Rows are points. Two turns around zero, p and q, are shown by what they do to some points. Where does a point land after both, in the order given? Backwards means that the second turn is done in reverse. Each puzzle has new turns, and all numbers are rounded.

Turn p:
[ 1.8  7.1 -0.6] -> [0.8 7.0 2.2]
[-0.5 -2.4  3.1] -> [-0.5 -3.4  2.0]
[ 1.0 -4.7 -1.3] -> [ 1.8 -3.8 -2.7]
[-2.8  2.7 -0.9] -> [-3.0  2.6 -0.4]
[ 0.5 -2.7 -0.2] -> [ 0.9 -2.4 -1.0]
Turn q:
[-3.1 -1.6  1.5] -> [-3.7 -0.6  0.9]
[-0.6  2.4 -1.8] -> [ 0.5  2.4 -1.8]
[-1.8 -0.3 -4.1] -> [-1.0  0.0 -4.4]
[ 5.6 -0.6  4.4] -> [ 4.3 -2.0  5.4]
Where do these land?
q, then p: [ 1.3  2.9 -3.6] -> [ 2.7  3.5 -1.8]
q, then p backwards: [ 1.4 -4.3 -2.5] -> [-0.2 -5.1 -0.5]
p, then q: [-4.5 -0.3  3.4] -> [-5.5 -0.4  1.3]
p, then q: [1.7 1.7 2.7] -> [0.6 0.6 3.5]

Turn p:
[-0.7 -2.1  0.4 -1.7  0.1  2.1] -> [-1.0 -1.2  0.3 -2.0  0.7  2.3]
[-0.3 -1.7  2.1 -3.1  1.0  1.8] -> [-0.7 -0.4  2.1 -2.9  1.8  2.0]
[ 2.7 -2.4  1.0  7.0 -2.7 -1.6] -> [ 1.5 -3.1  1.0  7.3 -2.6  0.8]
[ 6.5 -1.9 -3.8  7.3  1.3 -1.5] -> [ 6.0 -2.2 -3.5  7.9  0.8  0.9]
[-1.7  0.4  1.1  0.7  2.1 -2.5] -> [-0.9 -0.6  0.9  0.6  1.6 -3.2]
[-4.0  0.8 -3.1 -3.5 -0.1  1.4] -> [-2.6  0.4 -3.2 -4.8 -0.5 -0.5]
[ 0.5  0.1  1.6 -3.8 -2.1 -1.9] -> [ 1.3  0.4  2.9 -3.2 -2.0 -0.8]
[-3.1  6.8  0.8 -2.9  0.6  2.2] -> [-3.8  6.7 -0.5 -2.9  0.3 -1.5]
Turn q:
[-0.3  1.9  0.9  4.6  0.2 -2.2] -> [ 1.3  0.7  0.5  4.7 -0.8 -2.3]
[-0.2 -2.1 -2.7 -2.3 -0.9 -1.6] -> [ 0.1 -0.5 -1.7 -3.7 -0.9 -1.7]
[ 2.9 -0.9  2.7 11.7 -0.4  2.0] -> [ 5.8 -4.8  1.7  9.6 -2.0  1.1]
[ 2.1  1.7  0.2 -4.5 -1.8  0.0] -> [ 0.1  3.3  1.7 -3.8 -0.3  1.5]
[-4.1 -1.5  1.1 -3.8 -0.8  0.3] -> [-5.0 -1.0  0.9 -2.9  0.1 -0.5]
[ 2.2 -0.1  0.4 -4.4  3.2 -0.8] -> [ 0.6  1.8  0.2 -3.4  4.4  0.3]
[-2.5  1.0 -2.6 -1.3  0.6  2.2] -> [-2.8  0.6 -3.2 -0.5 -0.4  1.6]
Where do these land?
q, then p backwards: [-1.1 -3.3  0.3 -3.1 -1.7 -4.9] -> [-3.4  0.4  0.5 -4.1  0.2 -4.5]
p, then q: [ 2.0  2.8 -3.2 -0.5  2.7  3.6] -> [ 0.8  3.5 -4.6  0.8  1.1  2.7]
q, then p: [ 0.4 -3.9 -1.6  5.2 -0.2  3.8] -> [ 1.7 -5.0 -1.9  2.1 -1.0  4.7]
p, then q: [ 6.3  4.6  3.2 -1.9  1.5  0.9] -> [2.4 5.5 2.9 3.6 2.7 3.6]
q, then p backwards: [-1.9  1.0  0.6  1.6 -1.1  0.2] -> [-0.9  0.5  0.8  2.2 -1.5 -0.1]
p, then q: [-1.2  1.4  1.3  6.4  1.3 -4.5] -> [ 2.2 -1.8  0.2  4.8 -1.1 -6.0]
p, then q: [ 0.4 -4.4 -0.2 -2.7 -2.6  0.8] -> [-0.4 -2.8  1.7 -3.9 -0.3  2.8]
p, then q: [-2.6 -2.3  0.7 -2.9  4.2  0.8] -> [-2.6 -0.9 -1.2 -2.2  4.9 -0.7]
q, then p: [-2.3  4.1 -1.1 -2.1 -4.0 -0.6] -> [-3.0  3.3  0.0 -1.2 -4.5 -1.6]

Turn p:
[-1.0  2.7  1.6 -3.5 -0.2 -0.7 -3.9 -4.0 -1.5] -> [ 1.9  0.3  2.5 -5.2 -0.8 -1.5 -3.3  0.2 -2.4]
[ 3.8 -5.6  0.7  2.9  2.5 -0.4  0.9  3.1 -0.9] -> [ 0.8 -2.5 -0.6  5.9  3.9  3.0  1.7 -1.2 -1.0]
[-3.3  2.1 -2.2 -0.8  1.5  3.1  1.1 -5.4  2.8] -> [-0.6  2.4 -0.3 -4.0 -4.0  0.7 -1.6 -4.6  2.9]
[ 5.2  0.8  2.0  2.5 -2.0  4.1 -5.6 11.1  2.9] -> [ 3.4  2.1 -0.9  6.0  3.9  4.8 -1.4 10.9  3.4]
[ 1.5 -5.1 -3.1  2.7 -1.4 -1.0  0.0  1.1 -1.9] -> [ 0.9 -2.6 -2.5  5.8 -0.5 -0.9  0.1 -1.2 -1.7]
[-3.5  1.2 -0.5 -3.5 -2.7 -0.4  1.9 -2.2  1.8] -> [-2.5 -1.6 -0.2 -4.2 -3.6 -1.8  0.0  0.1  1.5]
[ 0.5 -2.3 -0.5  1.3  1.0  1.0  2.3  3.2 -5.3] -> [-0.8  0.3 -1.4  3.6  0.0  2.1  3.4  0.2 -4.7]
[ 1.5  5.0 -0.2 -2.7 -1.7  0.2  1.8 -3.9  2.1] -> [ 2.3  0.9  1.7 -5.1 -2.2 -2.4  2.0 -0.3  3.2]
[ 0.0 -4.3  2.8 -1.8  3.3 -2.9 -0.5  2.0 -2.0] -> [-1.7 -3.8  0.1  0.3  4.5  2.1 -0.3 -0.5 -3.8]
[-2.5  3.8 -3.6  0.8  1.0 -2.6  1.6 -2.2  1.3] -> [-1.4  3.0 -2.6 -2.6 -0.3 -4.1  0.4 -2.7  1.5]
[-2.2  1.6  3.0  2.1 -1.3 -0.4  0.4 -2.8  0.7] -> [-2.2  1.4  4.1 -0.5 -1.0 -1.9 -0.9 -0.9  1.0]
Turn q:
[ 1.9 -5.0 -0.8  3.7 -1.0 -5.8  0.2 -0.7 -3.3] -> [ 6.7  1.6  1.3  3.0 -1.7 -2.4  3.0 -1.4 -3.4]
[-0.4 -0.8 -2.8  0.8 -0.6  5.0 -2.0 -1.0  0.0] -> [ 0.0 -3.1 -3.4  1.4  2.2  2.0 -2.7 -0.7 -0.4]
[-5.4 -2.6  2.0 -2.1 -2.5  0.6  1.1  2.7  0.0] -> [-2.8 -5.1  1.6 -1.3 -3.7 -1.4  0.9  0.2 -2.2]
[ 0.7  3.7 -0.5 -1.8 -1.0  2.1  1.7 -1.9 -1.3] -> [-2.4  2.5 -0.9 -1.4  0.3  3.3 -2.0  0.2 -1.2]
[ 3.7 -0.3 -1.1 -3.7  2.0  2.2  3.2  1.3  5.0] -> [-1.3 -0.6 -1.1 -2.7  2.4  4.3  4.5  1.9  3.9]
[ 1.0 -2.4  3.6 -2.4  0.5 -3.5 -4.1 -3.5 -1.7] -> [ 3.3  1.0  2.5 -3.3 -0.2 -2.6 -0.6 -5.8  0.2]
[ 1.6  3.9 -1.0  8.2 -1.1 -0.8 -0.4 -0.3  4.4] -> [ 0.1  3.6 -2.7  7.3 -1.7 -0.6 -1.2  1.8  5.1]
[ 0.1  1.3 -1.8 -5.8 -0.7 -0.4 -3.1  3.2 -2.8] -> [ 1.3 -1.1 -0.8 -6.7  0.3 -1.1 -2.5  2.8 -1.8]
[ 4.7 -1.0  4.1  1.2  2.3 -1.5 -0.3  2.8 -0.2] -> [3.6 0.9 5.4 0.1 0.9 0.3 0.9 1.3 3.3]
[-7.9  3.2 -1.6  2.0  2.1  2.1  3.7 -2.6 -0.1] -> [-8.6  0.4 -1.7  3.7  1.2 -1.9 -0.3 -0.4 -3.6]
Where do these land?
p, then q: [ 0.0  2.3  0.0 -1.4  1.2  3.2 -2.1 -2.0 -3.9] -> [ 0.9  1.7  1.1 -2.8 -0.4  3.2 -4.2  0.5 -1.1]
p, then q: [ 3.9 -4.9 -3.5 -2.7  1.8 -0.7 -2.2 -3.8 -4.4] -> [ 7.1  1.4 -0.3  0.3  2.9  3.8 -0.3 -3.7 -3.5]
p, then q: [ 3.2 -2.0 -0.8 -1.9 -0.5  1.0  4.4  5.2  4.3] -> [-1.8 -4.0 -2.2  3.1  1.4  2.6  5.7  2.8  1.4]
p, then q backwards: [-0.8 -2.3  3.6 -1.1 -0.7 -0.7 -0.3  4.7  2.3] -> [-0.6  1.3 -0.5  0.2  2.0  4.9  1.8  3.7  1.1]
q, then p backwards: [-1.4  1.3 -0.4 -1.0 -3.2 -5.1  4.2  1.1 -0.3] -> [-2.1  3.5 -1.0 -0.5 -3.2  2.6  2.6  0.3 -4.2]
q, then p: [ 0.2  1.4  0.8 -2.4  3.2 -3.2  4.2  1.1  3.5] -> [-5.1  0.5 -0.4 -3.5  0.1  0.2  3.9  0.8  2.3]
q, then p: [ 0.5  0.0 -1.2 -1.6 -2.1  0.5 -2.1  0.4  3.7] -> [ 1.0 -2.4 -3.0 -0.3 -1.7 -0.2 -0.8  0.0  2.8]
p, then q: [-3.2  0.3 -5.6  1.9  0.6 -0.5 -0.2 -0.5  0.6] -> [ 0.2  2.5 -5.7  0.4 -0.9 -2.0 -1.1 -0.2 -1.1]
q, then p: [-5.5  1.6 -0.1  5.2 -4.0  0.8  2.1 -3.3  4.2] -> [-3.5  2.6 -0.8  4.4 -5.1 -5.5 -2.9 -1.7  1.5]
p, then q: [ 3.0  4.4  3.5  4.9  2.9  1.3 -4.3 -2.0 -4.5] -> [-0.1  6.3  5.8 -0.3  2.1  0.9 -5.6  0.7  2.5]
q, then p: [ 0.1 -2.1  3.7  0.1  0.8  3.4 -3.9 -0.8 -5.6] -> [ 3.3 -1.7  4.6  0.2  2.4  2.2 -4.2 -1.4 -3.4]

Turn p:
[ 2.2 -0.8 -0.7 -4.3  1.1 -0.4  3.3  4.9 -0.1  2.0 -5.5  0.1] -> [ 4.6  0.6 -2.7 -4.0  3.2  2.3  2.8  2.0  1.9  1.3 -3.8 -1.9]
[ 2.2  1.7  2.5  3.8  6.9 -3.9 -1.3  1.4 -2.6 -1.0 -1.0 -0.2] -> [ 0.8  0.3  3.7  0.8  4.5 -1.7 -1.4  1.3 -3.9 -2.4 -4.9  4.1]
[-5.4 -2.3  1.9 -2.1 -1.2  0.5 -2.2 -6.7 -0.2 -4.4 -1.9  3.9] -> [-3.7 -4.3  0.1 -2.1 -6.4  2.4 -0.8 -2.7  3.1 -1.7  0.4  5.3]
[-4.7  2.4  1.9 -0.9 -3.1  0.3  1.7 -2.1 -1.4 -1.3 -1.5  0.3] -> [-2.3  1.6 -1.6  0.2 -5.4  0.8  2.1 -1.9  0.8  0.4 -2.1  1.4]
[ 4.4 -0.4  2.9 -1.2  1.9  2.1  2.6 -0.6  2.3 -1.1  4.7  1.4] -> [ 1.3  2.6  4.4 -2.1  2.5 -0.3  0.4 -3.3  1.0 -2.8  3.7 -1.3]
[ 1.0  1.6  0.5  2.9 -2.7 -1.9 -0.5  2.4 -2.5 -2.9 -5.6 -1.8] -> [ 3.1  0.0 -2.6  4.2 -1.3  2.9  1.8  2.2 -2.5 -1.5 -3.8  1.8]
[-1.4 -1.5 -3.5  0.1 -0.2  1.2 -0.2 -1.0 -1.0  2.6  3.8 -4.9] -> [-3.3 -1.6 -2.4  1.5  1.6 -2.5 -1.3 -2.0 -1.8  2.3  1.6 -4.3]
[-4.2 -0.1 -3.1 -1.0 -1.4  1.2 -2.2  3.4 -0.4 -3.7 -2.6  1.9] -> [-3.2 -1.5 -3.1 -0.2 -1.1  3.8  2.6  4.8  0.8  0.0  0.4  1.9]
[ 1.7 -1.0 -2.9 -1.7 -1.7 -3.7  4.6  0.3 -2.7 -0.2  3.6  3.4] -> [ 2.3  1.6 -2.1 -3.5  1.0 -1.7  2.9 -2.3 -3.1  2.8  4.2  2.8]
[-0.9  1.4 -2.9  2.7  1.8  4.0  1.9  1.5 -1.9 -3.4 -2.1  2.2] -> [-2.5  1.2  0.8  2.0  2.6  5.7  2.2  0.6 -0.1  2.1 -0.3  2.6]
[ 2.0 -1.9 -0.9  1.3 -0.1 -0.1  4.1 -1.3  4.7  7.1  4.5  0.9] -> [ 2.8  1.0  3.6 -0.5  1.5 -5.5 -0.3 -2.1  2.6  5.3  3.8 -3.7]
[ 1.5 -1.3  7.4  0.3  0.3  1.4 -5.8  0.7 -2.1  4.9 -3.5 -0.8] -> [ 2.7 -1.7  4.1 -1.7 -3.8  1.3 -5.3  2.7 -2.0 -2.0 -5.6 -4.1]
[-0.8 -1.4 -0.4 -1.2 -2.1 -2.0  1.3 -0.2  4.6  2.5  6.8 -1.9] -> [-0.6  0.2  0.0 -0.5 -0.5 -6.9  1.3 -1.0  1.2  0.1  5.0 -3.7]
[-0.6 -4.8 -1.7  1.1  0.5  1.9 -2.0 -4.2  1.0 -3.8  4.3 -3.4] -> [-3.8 -5.5  0.2  2.6  1.0 -0.4 -1.1 -3.9 -0.4 -2.6  4.6 -1.0]
[ 2.9  8.3 -1.0  0.4  0.0 -0.6 -5.2  1.5  2.3  2.6 -3.9 -1.0] -> [ 1.8  5.6 -2.3  3.3  0.6 -0.3 -5.9  5.7  2.3 -1.2 -3.2  0.1]
Turn q:
[-0.1  1.1 -2.5 -4.5  5.3 -2.3 -2.0 -2.4  2.8  0.0 -0.3  4.8] -> [ 0.8  2.3 -4.4 -5.6  2.1  0.3 -3.7 -2.8 -0.5 -1.9 -0.4  3.8]
[ 1.5 -2.6  2.2 -5.5  3.6  1.0 -0.6 -4.7  2.0  3.0  5.0  6.3] -> [ 3.2 -0.8 -1.1 -5.8 -1.5  0.3 -5.9 -0.1 -3.6  2.4  2.6  7.1]
[-1.7 -2.2 -2.5  5.5  1.2  5.2 -1.9  2.0 -1.0 -3.3  0.2  0.2] -> [ 0.3 -2.7 -0.3  5.6  0.4  5.5 -0.5  1.0 -1.4 -3.6 -2.6 -0.7]
[-1.5 -1.7 -2.6  0.6 -4.4  2.9 -0.2 -2.1 -1.9 -3.9 -0.3 -0.1] -> [-4.5 -3.3  0.9  2.4 -2.8  1.2  1.9 -0.5 -1.3 -3.2  0.1  1.1]
[ 2.4  0.6  0.9 -1.8  1.3 -3.5 -0.1 -1.0  5.2  5.1  1.8 -1.9] -> [ 3.6  0.7 -3.1 -2.4 -0.8 -4.0 -2.8 -0.2  3.7  3.8  1.7 -0.3]
[-2.6 -0.9  4.2 -0.9  5.0 -1.8  0.9 -4.0 -1.3  1.0  1.0  1.3] -> [ 2.7 -1.3  3.0 -3.0  4.6 -0.3 -2.6 -2.2 -1.5  0.6  3.2  1.9]
[ 2.0  0.0  3.9 -1.8  2.1 -0.2 -1.0 -2.5  4.6  3.1 -4.2  2.2] -> [ 4.1  0.4  2.0 -5.0 -0.4 -1.6 -2.2 -1.4  3.8  0.9 -3.1  2.8]
[ 1.9 -1.8  4.2 -1.7  3.6 -2.7 -0.4 -1.3  1.1  0.0 -0.4  0.8] -> [ 4.0 -0.3  1.3 -4.9  1.7 -1.4 -1.4  1.0  0.0 -0.6  1.0  0.2]
[-0.6 -1.0  1.7 -0.6 -1.9  0.3 -3.8  3.3 -7.6 -0.1 -0.2 -2.2] -> [-4.2 -0.5  3.6  0.6  1.2 -0.5 -0.6  3.2 -4.8  0.9 -2.1 -5.1]
[-0.5 -1.5 -1.9 -0.2 -3.0 -2.0  1.4  2.1  0.8  0.3 -1.2 -5.8] -> [-2.2 -2.6 -2.1  1.0 -0.1 -2.2  3.5  1.1  3.0  1.5  0.3 -3.9]
[ 0.1  4.9  2.5 -2.3  1.7  1.4  1.7  0.3  3.8  1.3 -0.4 -3.8] -> [ 1.3  2.3  0.6 -2.3 -1.2  2.3 -0.4 -2.6  5.0  3.5  1.8 -2.6]
[  2.7  -1.4  -3.1   2.2   0.3   2.1   1.3  -1.2 -10.1  -1.0   0.5   0.6] -> [ -0.5  -1.2   1.4   3.2  -0.6  -0.2   2.9  -2.2 -10.0  -1.2  -1.3  -1.9]
[-2.0  5.1 -1.3  5.5 -5.7 -1.7 -0.6  2.1  2.1  0.4 -1.0 -3.5] -> [-2.9  3.2  0.6  6.9 -0.9 -2.4  1.2  0.0  6.0 -0.5  0.0 -2.9]
[-3.4  1.0 -3.9  2.6 -4.4  0.6  3.5  6.1  0.8  0.2 -2.6  1.0] -> [-3.7  2.1 -2.0  5.3  1.5  1.5  5.8  1.9  2.8  1.4 -3.0  1.5]
[ 1.8  0.4 -1.8  2.9 -4.8  0.7  1.9  3.2 -1.3 -6.0  2.3  0.0] -> [-2.0  1.5 -0.5  4.1 -3.4  1.7  4.7  3.8 -1.3 -3.8  2.0 -1.1]
Where do these land?
q, then p: [-3.2  2.6  3.3 -3.5 -1.8  3.8 -6.0 -1.1  1.4  0.7  1.9  0.6] -> [-3.8 -1.0  1.0 -1.2 -5.9  0.4 -3.1  4.8  1.8 -2.3 -0.2 -2.7]
p, then q: [ 4.8 -4.7 -3.8 -4.2  3.6  0.4  2.5 -0.5 -0.8 -0.6  3.0  0.5] -> [ 2.8 -2.8 -3.5 -5.0  0.2  1.8 -3.7 -2.6 -4.2  1.0  3.3 -0.2]
p, then q backwards: [-4.0 -0.2  3.2 -2.9 -1.2  2.7 -0.1  2.5  1.2 -4.9 -0.8  4.8] -> [ 0.3  0.2  1.8 -3.5 -3.6  2.6  2.2  1.3  2.5 -6.8 -1.8  1.3]
p, then q backwards: [ 3.9  3.6  1.1  2.6  1.1 -1.6  1.5 -2.6 -1.4  4.6  0.2  1.8] -> [ 1.7  3.5  2.8  1.6  2.1 -0.2 -1.0 -1.2 -0.9  5.6  0.4  3.2]
p, then q backwards: [ 2.1  1.0  1.3 -0.6 -3.6 -3.7 -2.2  3.5  1.9 -1.9  0.7  4.4] -> [ 4.2 -1.6  2.9  0.6 -1.0 -2.3  1.6  0.7  2.4 -3.3  3.4  3.4]
q, then p backwards: [ 4.3 -3.7 -0.3  2.1  5.6 -2.5  0.4 -1.1 -1.3  3.3 -2.1 -4.3] -> [ 4.3 -5.1  0.6 -1.1 -0.4 -3.7  2.3  1.1 -0.2  4.6 -1.4 -4.6]
q, then p backwards: [-1.5  2.2 -0.1 -0.8 -3.2  1.3 -2.7 -0.8  4.4  4.9 -2.4  3.4] -> [-3.1  4.7  0.0  0.2  2.6 -1.2 -0.3 -5.1  1.4  2.1 -3.3  2.2]
q, then p: [-0.6 -1.7  0.5  0.4  0.3  4.0  1.5  4.1 -0.3 -0.4  0.2 -4.7] -> [ 0.2 -1.5  1.2  1.9  1.4  1.3  1.6 -0.9  0.4  2.1 -1.0 -6.4]
p, then q backwards: [-4.8 -0.8 -3.1  4.3  2.9  1.9  2.2 -1.1  4.6 -3.7  1.9 -1.4] -> [-7.3  0.1 -1.1  2.4 -5.6 -1.0  3.2 -0.5 -0.5 -0.1 -1.4 -2.1]
q, then p backwards: [ 4.6  1.5  2.0 -1.7 -3.9 -4.7  2.6 -2.4 -3.1 -3.6 -1.1 -3.8] -> [-2.4 -2.1  4.7 -1.7 -2.8 -1.4  2.5  2.8  2.8  0.6  7.2 -0.4]
p, then q backwards: [ 2.7  1.8 -3.0 -2.1  2.5 -1.8  1.1  3.4 -5.6  2.9  5.3 -0.8] -> [ 0.3  1.0 -0.8 -4.1  4.5 -5.1 -0.3  1.7 -5.9  1.9  2.0  2.1]
q, then p: [-1.4 -3.5  1.4  1.3 -2.2 -4.2  1.9 -0.7  0.0  4.5  1.1 -0.4] -> [ 2.9 -1.5  2.3 -2.1  1.9 -5.3  0.7  2.1 -1.8  1.9 -0.2  1.5]
q, then p: [-3.3 -1.8 -1.5  4.9 -1.4  4.9 -2.6 -4.9  0.9 -4.3 -4.1  0.4] -> [-0.4 -6.0  4.2  3.2 -3.3  4.7  2.3 -1.8  2.5 -3.1  1.1  3.2]
q, then p: [-3.6  3.7 -1.2  0.0  1.4 -0.5 -0.1  1.8 -1.8 -1.5 -3.8 -0.3] -> [-3.9  0.9  0.8  1.4  1.1  0.3  0.0 -2.4  3.3 -0.4 -4.0  1.1]
